Every row gives one point. Before rounding, the points of a table are all equally far from one centre. They may lie mostly on one side of it. Write the centre, to within rounding.

Points (9 x 2):
[[ 50   6]
 [ 51  -5]
 [ 35 -31]
 [ 50   7]
 [ 51  -6]
 [ 44  18]
 [ 50   6]
 [ 49   9]
 [ 34  27]]
Centre: [17 -2]

Points, 18 rows:
[[-28 -11 -13 -36 -50 -11  -9  23 -25 -20  28]
 [-25   8  27 -43  16  92  25  23  -7   9  34]
 [-27  41  27 -12   3  20  23 -37  15 -20  75]
 [  8  22  37 -20 -39   4   0 -32  -5 -17  78]
 [ 27 -17 -16 -61 -40  29  44 -15 -15  11   9]
 [ 18  29  -7 -23 -23  44  29   3 -61 -11  35]
 [  4  34  20 -76 -29  27  43  18 -24   9  63]
 [-36 -27   4 -58   1  64 -39   4 -50  29  65]
 [ 19  23  47 -78 -13  15  23 -20   1   0  66]
 [-48  31  12 -30   7  55  18  18   8   3 102]
 [-13  40  20 -73  -6  33  -5  20 -27 -26  59]
 [  6  33  45 -51  -9  39  12  44 -12 -11  60]
 [-12 -42  41 -37 -36  26  15 -32 -10   7  13]
 [ 29  15  11 -52 -14   4  42   1   0   5 -13]
 [ 38 -24  -3 -19 -49  30 -19  13 -49   9  52]
 [-38  52   9 -65 -24  42 -24   7 -14   1  64]
 [ -2   8  10 -62   7  20 -38 -11 -63 -20  52]
 [-45  32  43  -8 -38  13 -28  -7 -20  26  59]]
Centre: [ -4  -1  -5 -28   8  19   1  -1  -3  27  47]

Points (29 x 24):
[[ 39  -5  26  17 -50 -26  -6 -21 -45 -31 -14  -4 -65  11 -27 -44  24  31
   68 -23 -19  59  77 -10]
 [ 42 -62  -2  59 -41 -38 -36  12 -10   7 -14  -8 -78  23 -12   5  17 -10
   18   3 -10  23  34 -13]
 [  2 -61   9 -24 -13   8  25  12 -45 -10  -2   7 -13  18 -50 -63  41 -27
   16  -2  28   4  79   1]
 [ 39 -67  53   6 -78  -9  10 -16  -4 -30 -42   9 -28  17 -26 -30  16 -19
   24  -6   9  23  34 -12]
 [ 75  -4  50 -72 -12  -7  26   8 -40 -59 -10  31 -30  46 -24  -6  12 -19
   23 -30   2   8  24  14]
 [ 79   6  73  48 -27 -12 -10   6  -7 -47 -21  10 -19  35 -14 -13 -22  10
   20 -22  10  23  88 -22]
 [ 36  10  46  30  -6 -11   6  13 -19 -34   3 -14 -19  88 -50  28  24 -18
   46 -51  49  25  86 -55]
 [ 61  -7  48  39 -47  -4  -2  20  20  13 -57  -3 -20  36 -11 -31 -28  -5
   56 -30   0 -18  27  31]
 [ 10 -27  13  12 -85  -6 -34  25  -8 -12 -17   8  26  35 -29 -10  17 -31
   18  11  38  19  51  28]
 [ 65 -13  33  15 -40 -48  14  -6 -28 -10   9 -24   6  63 -61 -26  43  27
   49 -31 -45  43  33 -20]
 [ 28 -30  46  -2 -58  28  20  15 -21 -55 -12  37 -64  30 -38 -30 -18  -1
   65   4  48 -22  50 -19]
 [ 23 -23  31  -1 -74 -20 -19  28  -9  40 -44  15 -77  27 -64  -7  19   7
   33  19   0  19  52  35]
 [ 15  -7  23  38 -72  -2  -3  36 -34  -5 -57  26  -9  30 -61 -18  45  10
   26 -31  24  63  46  25]
 [ 27 -12  48   4 -42  25   8   7 -41   6 -49  -9 -59   2 -36 -23  38  21
  -16 -56  21  59  57  19]
 [ 33 -58  53  13 -41 -27   9  41  22 -16 -56 -12 -43  40  -2  -8  38 -35
   27  -5  39  16  63   4]
 [ 52  -6  73  43 -31 -38  12  25 -31 -60 -30   1 -24  24  -6  16  16  -1
   33 -71  34  29  54 -28]
 [ 19  20  38  49 -71 -27  26 -13 -51 -18 -47   3  -5  17 -47 -33   7  -4
   24   6  20  25  43  28]
 [ 54 -43  62 -13 -33  19 -15  -7 -12  -8 -59  11 -39  25  -1 -10  -2 -24
   29   4  40  23  32 -35]
 [ 30  -8  22   9 -37  -4 -11  36  36  14 -22 -20 -76  30 -39  44  36 -34
   35   0  42  21  69  19]
 [ 18 -10  62  36 -14   1   6  25   2 -13 -58   4 -66  49 -45   3  35  14
   48 -54  50  67  50 -26]
 [ 40  -4  90   8 -63   4  10  14 -40 -21  18  47 -30  38 -49 -55  13  41
   23 -26   8  41  35  -1]
 [ 51  -4  53   3 -53  -7  24   2 -10  -2 -45   2  -6  56 -10   7 -19 -45
   36  -7  18  60  37  23]
 [ 34 -51  26 -10 -26 -17  -9  52 -31   1  16  62 -38  14 -30 -52  -1   3
   37 -60  20  32  10 -36]
 [-13 -53  26  13 -24 -26  12  -1 -27 -17  15  17 -37  22  46 -39 -31  38
   46 -22  34  15  31 -22]
 [ -2 -22  18  19 -41  -4  26  -8  13   3 -39 -12   3  53   6 -31  26 -44
   47  -5  16  51  38  11]
 [ 70 -28   3  29 -46 -43   8  54 -49  -2   3  14 -19  21 -30  -9  -6  12
   64  -3  15  16  92 -40]
 [ 49  -7  28  35 -64  -6 -26  -2 -17 -28  38  13  -8  61  20 -19 -32  -5
   27   1  24 -11  16  33]
 [ 25 -18  28  38 -28 -35  17  -6  10 -23 -34  32 -11   3 -13  13 -47 -22
   59   6  10  25  30  -9]
 [ 60 -24  49  26 -25 -19  35  44 -60 -17 -35  11  -1  18 -42   2 -26  -4
   42 -30  32 -28  85  17]]
Centre: [ 20  -7  20   2 -15 -13   1  20 -19 -13  -2  -5 -34  43 -32  -6   9  17
  26 -22  16   7  36   2]

Points, 30 rows:
[[ -8  48 -12  37  -2  36 -46   5  10 -84  16 -14 -20 -19 -20 -43   2  56
   14  17  35 -64  24 -10]
 [-17  54 -20  38 -32  21 -63   1   7 -55 -16  21  -7  -2   6 -56 -14  29
    2  23  36 -20  39  28]
 [-24  50 -17  43 -15  49 -29 -29  35 -67 -35  26 -37 -26  -8 -38  33  25
   -2  -4  20 -61  56  12]
 [-23  20 -10  31  13  30 -34 -30  19 -33   6  42 -16  -2  21 -38 -30  39
   17  22  51 -36  43 -35]
 [ -4  34 -58  32   7  46 -70   1  57 -48   0  41 -22  17  16 -33 -14  34
   12 -19  27 -42  33 -11]
 [ 17  51 -47  31 -34  39 -52 -40 -18 -56  14 -17 -20  -3 -11 -29  23  22
   -5  24   9 -16  65  18]
 [  9  58 -17  30  43  33 -28 -14  33 -75 -31  12 -16  -4  32 -63  25  -3
    3   2  27 -34  61  26]
 [ -6  14 -55  45   1  39 -38   5  42 -69 -20   2 -12 -36   3  -5  20  41
   37  19  58 -22  45  -1]
 [  8  39 -30  18  28  38 -32 -27  21 -44 -23  20 -39  -9  -1 -12 -12  42
   -2  32  36 -74  40   5]
 [ -5  58 -25  13 -13  61 -59 -35  -5 -44  29  29  32   4  -6 -11  14  18
    5  31  29 -33  53  11]
 [ 19  16 -44  45   3  32 -48 -11  -1 -76 -10   9 -23 -32  19 -43  -3   1
   29  13  63 -37  72 -31]
 [-11  44  -1  45  -4  51 -70 -33  12 -83 -33   0  16   1  -7 -25   4  43
   13   0  30 -23  29 -23]
 [ 21  16 -25  13  -9  20 -24 -22  15 -65 -13  32  -7  12   1 -56  13  46
   49  41  63 -41  43   5]
 [-17  71 -17  13  -8  53 -69  -4  23 -50   9  16  -6   0  -2 -42   2  40
   22  15  65 -13  61 -15]
 [ 10  46 -31  34  12  36 -26   3  53 -75 -37  11 -13 -39  31 -48  44  15
    2  -5 -38 -43  39 -22]
 [ 33  71   5  63 -10  45 -23 -31  23 -82  -5 -16 -17   9  12 -61   7  10
   38 -15  43 -53  54  10]
 [-13  53  -3  22  16  63 -38  16   7 -48  14   0 -15 -58  36 -30  12  33
   32  11  67 -49  40   6]
 [ 19  73 -16  -5 -19  53 -63 -19  -5 -53  27   3  -9 -11  34 -41   4  44
   -5   4  30 -79  51  -2]
 [-35  28   2  27   6  83 -34 -35  -3 -65 -19   1 -34   1  39 -16   7  15
  -14   5  43 -51  33 -24]
 [ 13  57  -3   6 -48  37 -59 -30  17 -87  -5  16   9 -26  26 -55  14  35
   -8   5  50 -45  56  -4]
 [-10  12 -18   6  15  23 -43   4  -8 -57 -16  32 -21 -12  -2 -25   0  15
  -38  20  -6 -36  40  12]
 [ 20  60 -43   9  -2  49 -40 -16  13 -82 -10   6 -33 -23  -4 -69  33  49
  -11  22  11 -42  35 -23]
 [-17  18  10  15  24  21 -78  -3  26 -36  21  11 -18  21  19 -53  16  16
   21  49  22 -44  33   7]
 [ 13  34 -28  23   4  44 -67  13  19 -87 -16   2  11  24   0 -49  13  17
   -4  18  49 -66  47 -13]
 [ 14  48  -4  33  10  43 -78 -13   2 -29  -9  22  -7 -27 -18 -49  15  52
   33  32  36 -27  33 -25]
 [  6  50  10  14 -17  53 -32  10  -4 -48 -13   2 -24 -25  -6 -34 -37  56
   25  41  33 -35  25 -11]
 [ 18  39  -9  46   2  33 -36 -38  58 -57   2   0 -33  -5  -2 -62  33  24
    6  -3  36 -51  88   3]
 [ -7  60 -20  22 -13  87 -56 -51  69 -78 -25   5 -19  13  19 -25  11  13
   35  22  15 -29  11 -15]
 [-17  34 -11 -18  30  36 -38 -35  -2 -23 -25   5  -2  -5  28 -30  12   6
   -5   4  65 -30  58  23]
 [-22  53 -18  26 -19  79 -24 -54  24 -23 -17  19 -21  13 -12 -46  33  29
   33  35  19 -54  40 -31]]
Centre: [ 18  33 -11  10 -16  36 -25 -10  25 -38   1  -1 -12  -8  17 -23  21  -2
  21  -3  19 -31  22 -14]

Points, 30 rows:
[[  -8   -4   16   52   30   -6   11  -47  -27   18   35  -16   17   52
   -23  -61    3  -53    6   20   24  -19  -22   39]
 [  22   -5  -17   -1    7    3  -19  -34   -6   -6   54    3   63   28
    -6  -79   39   12   -3   21    7   11   16   58]
 [  24   -8  -11   25   42  -27    0  -39  -28   26   60  -34   23   55
    39  -64    1   -9   -9   20   19    3  -13   -3]
 [  -9   -5    8   10   17  -25    3  -17   19   17   62   -2   19   42
    16  -42   53    8   35   57   26   55  -63   29]
 [   8   16   -7   17   33  -68   -4  -14    3    8    0  -31    0   43
    -6  -79   27   34    9   25    8  -10  -77   12]
 [  27  -19   -3   45   22  -29  -19   20   24   25   17  -38   29   49
   -24 -121   59  -31   37   11   16    3  -71   19]
 [  -5   10    1  -16    6  -54  -40  -36   -2    4   40  -22   48   39
    -8  -47   41  -10    8   34   22   12  -55    2]
 [  12   -4    8   72   31  -32  -42  -14   13    6   32  -44   49   49
   -18  -42   35  -60   19   14  -34   15  -41   23]
 [  22    9    7   51   19  -25  -14  -54   21    2   49  -19   29   60
    -9  -27   45  -27   31   14   32  -11  -41    9]
 [   3   25   42   30    2  -26   -2  -23   31   -6   -4  -40   21   25
   -18 -104   55  -30   35   26   36   36  -21    2]
 [  10   28  -11    8   -8  -21  -26    0  -11  -35   28   -5   -3   10
   -16  -55   21  -72  -23  -10    5   -5  -33   13]
 [  45   -5  -54   19  -15  -17   -3    2   21  -11   19   -4   29   51
   -75  -72    6  -36    0   -3   21  -10  -13   -5]
 [  -3  -30    6   -6  -32  -22   -5  -11    3  -11   76   21   44   30
   -28  -61   -7  -49   27   24   13   27    2    5]
 [ -14  -44  -18    9   -9  -30   48  -34    4   26   17  -19   52   51
   -27  -48   24  -40   38   31   18  -12    8   -3]
 [ -24   -8  -21   21  -13  -33  -35  -13   41   25   62   -6   36   58
    -2  -62    0  -48   48   49  -13   29   -6   33]
 [ -11    9  -31   29   11  -21    0  -51   -1   -8   25  -27   48   69
    -6  -50   62  -33   24   46   14   10  -24   33]
 [ -14  -32   -9  -10  -35  -64  -53   -6  -13   36    6  -30   38   30
   -26  -45   40  -53   35   28   13  -13  -18   19]
 [  40  -10   -9   21   36  -45   22  -35   44   28   20  -19   31   51
    12  -24   29  -61   17   14  -11   21  -21   27]
 [  25  -14  -51  -12   13  -39  -10  -23   37   -6   30  -38   28   55
   -24  -56   66   16   56    9    3   21  -61   29]
 [ -15   -3  -18   45   40  -33    1  -20   58   15    8   -8   28   26
   -46  -51   33  -43   18   51    8   18  -36    5]
 [  25  -30  -44   21  -19  -48    7  -24   21  -32    8   11   34   70
   -19  -11   45   34   21   -9    4   36  -37   25]
 [  -3    2  -37   -8    6  -42    1  -13   -4   -5   19  -20   58   48
     4  -43   41  -14   48   47   19  -42  -51   -7]
 [   8   12   13   13   23   16  -18  -52   25   48   45   -7   27   29
     9  -45   24  -16   -1   26   56   12  -37   15]
 [ -39   -9   -7   -2   58   17  -35  -16    9  -26   33  -37   55   50
    11  -21   32  -13   29   10    5   23   18    4]
 [  17   -9   -5   36   -1   -7   -7  -64   20   13   31  -17   33   93
   -24  -59   14  -17    7   18   26  -11  -22   30]
 [  -1   -6  -12   27   14   -7  -16  -27   52   -6   25    2   23   88
   -43  -74  -31    4   36    8   23    0  -52   -2]
 [  13    8  -26   28  -28  -28  -34  -43   10  -15   30    4   29   56
    -1  -24   45  -21    3   59  -13    5  -28   33]
 [  -2   48  -18   63   -3  -16  -10  -23  -10    3   45  -36   10   12
   -14  -52   22  -52   12   47    1   13   -5   51]
 [   2   -2    8    7   -3  -12  -74  -45   46   14    8  -13   42   75
   -11  -23   10  -27   33   22   10   -4  -41   20]
 [  16   42   22   50    7   -2   -1   -4    7   -9   46   -3   24   57
   -30   -1   18  -18   70   59  -14   15  -38   13]]
Centre: [ 15 -16 -11  25   0   0 -13  15  -6  11  -2 -17  14  25  -1 -46   7  -4
  42   5   5  24 -20  16]

Points:
[[  14  -34    7   29   37  -22   46  -35   20   30  -14   23   14   19
     9   53  -12  -14  -73   16  -15   26   23   64]
 [   3  -18    4    7   21  -32   46   -9   19   12   19   18    3   -4
   -14   43   -7  -11 -106   26  -44   27   -6   63]
 [  30  -26   35   46   17  -36   57   -9    7   31  -10   18   30   19
   -12   64    4  -10  -90    0  -21    9   -1   76]
 [  16  -78   30  -15   30  -20   32    8    6    7    4   54   12    9
   -25   53  -25  -14  -51  -13  -23   21   11   71]
 [  20  -43   17   41   25  -27   37   -4    9   22   -9   -1   17   39
   -14   47    0  -23  -80   27   -4    3    4   93]
 [  33  -48    3   13   29  -41   52    0    5   27   16   34  -10   -8
    11   73   10  -19  -63   14  -21   -3   22   71]
 [   5  -49   25    8   -6  -36   53  -34   13   26   -8   16   -1   25
   -41   58   28   -6  -86   28   -9   20   12   79]
 [  37  -47  -14   19    6  -38   62   23  -15    5  -12   22   42  -15
    -7   47   34  -22  -72   -6  -27   43    7   84]
 [  36  -49   -1   30   11  -32   34  -32  -10    5   -1   32   10   -5
    11   30    7  -21 -105   14   -1   18   23   60]
 [  12  -34   13    9    8  -35   38  -16   38   26    6   12   51    9
     7   56   17  -22  -87   22   10   35   16   72]
 [ -11  -13   35   28   24  -23   32    1    7   33   15   14    6    0
     0   44    6  -16  -84   23   -1   39   -9   63]
 [  16  -30   14   46   28  -19   52  -20   23   35    7   21   -8    4
   -46   31   11  -26  -76   16  -26   27   15   69]
 [   9  -38    3   41   21  -25   29   28   -2   17  -11   35    7    6
   -19   67   19   -5  -84   -9  -15   21   27   64]
 [  10  -53   14   -6    6   -6   36   -2   16   14   28   18   15  -16
   -35   80   22  -15  -88   10   -9   32  -18   58]
 [  31  -44   24   41   -1  -22   41   -5    8    4    7   15    3   13
   -21   72    8  -12  -84   12    9    2   28   80]
 [  45  -37   26    9   37  -17   42   10   36   18   12   27   18    9
   -10   58    9  -32  -56    8    9   26   11   88]
 [  32  -28   21   42   20  -56   32   23    9    6   13   15   14   37
   -17   52   18  -19  -96   16  -19   14  -14   65]
 [  17  -49   12   30   -1  -36   30  -26  -18   29    2   33   18   -1
   -23   58    1  -34  -95    6  -31   18   22   63]
 [  30   -7   14   20   53  -35   44   12   19   35  -12   22   23    7
     6   17    3  -26  -74   -8    1    3   13   86]
 [  15  -37   30   43  -15  -32   35  -15    2    9   22   28  -11    4
     2   56  -10  -30  -53    8  -14   31   16   69]
 [  24  -61   -6    3   26  -43   48   -9   25   28    4   19  -24  -10
   -21   65   10   -2  -64  -17  -12   12    8   85]
 [  28  -56    8   33    6  -20   51   24   10   -5   10   14   12   15
     6   51  -10  -25  -95   12  -18   29   16   79]
 [   7  -54   41   24   13  -54   60  -15    5   21  -17   27    7   22
     2   55    2  -12  -82   31    7   21   35   69]
 [  29  -54   -2   24   18  -18   34   -5    4  -17    8   21  -12   38
     4   53    3  -14  -70   19    2   33    4   66]
 [  -4  -32   20   53   12  -26   51   11   18   25  -11   33   15   18
    11   39   22  -34  -78   -3  -24   22   31   61]
 [  26  -35   13   39    8  -34   33   12   -1    8   16   37   11    2
     5   58    0  -14  -61   31  -33   15  -11   82]
 [  19  -38   26   26   30  -45   59  -17   -6   -1   -2   38   13    3
   -13   67   27  -17  -49   10    8   37    6   73]]
Centre: [ 28 -45  21  -4  -2 -34  42   9  13   9 -25  -9  17  -7 -20  19   7 -17
 -45   8 -14   1   0  17]

Points (30 x 24):
[[-35  46  36   1 -51 -45   8   6 -44 -36 -63   6  -9 -12  82 -43  44 -65
  -49  15 -22  15 -22  33]
 [-22  41  34  28 -46 -27   1 -16 -32 -72  -6 -21 -25   4  83  -9  -8 -41
  -54  25 -21 -15 -52  23]
 [ -5  10  36  31  24 -39 -21  10 -57 -56 -19 -30  16 -33  54 -28 -27  15
  -31  12   4 -13 -29  53]
 [ 28  -5  32   3 -55 -50  -2  15  -1 -30 -21  -9  48 -12 100 -13  19 -26
   -2  13 -46 -25  -8  44]
 [-29  -3  63  26 -54 -20   6 -25 -55 -17 -66 -29 -11 -40  69  13   5 -28
  -48 -30  -4  39 -59   3]
 [-40   1  31  23 -11   8   8 -53 -60 -42 -43 -35 -18 -30  63 -18  15  -3
  -13  20 -51 -22 -44  36]
 [-47 -31  28  -6 -21  29   1 -26 -17 -75 -36  17  41  -3  32  -1   3 -50
   -9  -7   9  12 -37  32]
 [  1 -41  36 -18 -67   4  16  28 -44 -41 -64  14  18 -37  42  20   9 -17
   -8   9 -58  -7 -28  47]
 [-22  13   6  30 -19 -21 -21  17 -21 -38 -52   6  26   3  57 -64  16 -32
   -6 -29 -30 -17 -34  78]
 [ 16 -72  32  32 -38   2  14 -29 -27 -41   0 -26  28 -12  80 -22   9   3
   -4  13 -26   3 -13  22]
 [-32 -21  -5 -36 -24  36 -26 -36 -57  -5 -26  23  -7 -46  81 -14  -1  -3
   -4  -6 -45   6 -48  23]
 [-32  22  50 -29 -29 -22  29  -5 -17 -32 -59  27 -28 -54  74 -17  -2 -53
  -25  21  -8 -22 -36  56]
 [  7  11  16  30 -14   8  -4  -7 -76 -39 -25  13   6 -37  64 -15   8  13
   36  37 -25  -4 -22  44]
 [-22  -2  31 -11  -7  -3  45 -27 -75 -50 -13 -14  38 -11  59 -20  50 -28
  -53  21 -35   3 -33  31]
 [-27  26  21   1 -63 -15  -6 -28 -43 -56  14   7  23  18  90 -37  22 -17
  -13  11 -42  45 -42  34]
 [  8  10  40  -1 -39 -41  29  -2 -56 -65 -42 -29  29   1  29 -33  -3 -37
   11   0 -41 -28 -61  11]
 [  8  57  24  45 -69 -19  15   8 -15 -59 -31 -20  37 -38  68 -24  23 -14
  -30  -7  -8  -8 -29  11]
 [ 17  -6  12  18 -36 -26  32 -27 -44 -31  -6  25  17 -60  58 -57 -16 -38
  -27  15 -40 -35 -30  34]
 [ 26   1   2 -26 -15   1  12 -56 -38 -35 -31  42  43  -1  63  19  11 -27
  -37  -1 -29  14 -62  27]
 [ 17 -14  25   7 -33  -7 -33 -42 -21 -58 -50  24  43  -8  78 -14  -7  -8
    6 -13 -44 -14 -28   4]
 [-34  21  21  16 -40 -15 -30 -34 -71 -70 -39  -5  12 -44  37 -37  -9 -17
  -35 -16 -42 -19 -40  12]
 [ -8 -31  13  43 -41 -17 -11 -17 -42 -46  19  16  16  -6  98 -15  42 -30
   -2   1   5   7 -24  17]
 [ -4  -4  27  20 -67 -52  -3 -29 -57 -59 -26   0  25 -10  45 -21  45   0
  -27  17 -30 -35  -4  32]
 [-52  12  10 -35 -68 -23  -6 -40 -65 -22  10 -11  29 -18  94 -27   2  18
   -1  17 -13   4 -12  -1]
 [ -9 -29  45  10 -47  -8   1 -18 -39 -86 -11  -1  -3 -43  78 -28  18 -23
  -29   4 -42   2 -33  44]
 [-29  -4  23  -3 -40 -12 -29 -18 -94 -28 -17 -30   2 -26  38 -16  25 -41
   15  32  -3 -32 -20  29]
 [-15  23  65  26 -43   8 -21 -39 -36 -37 -32  -5  35 -29  74 -13  26 -50
  -39   4 -12  35 -48  28]
 [-18 -35   9 -18 -29 -28   8   1 -23 -10 -58  -3  35 -38  81 -20  15 -21
   -6  31 -33 -23 -76  57]
 [-24 -12  49  45 -31 -19  -5   1 -19 -75 -26 -21  39 -12  66 -24  33 -26
  -32 -18 -34  20 -52  34]
 [ -5  39  49 -52 -34 -43 -27 -31 -15 -64 -13   0  25 -28  65 -24  29 -14
  -37  17 -11  24 -39  -3]]
Centre: [-14   3   8  -5 -25 -19   8   1 -21  -9 -28  -9  -1  -8  42 -10  -6 -16
 -23   1 -16  17 -12  14]
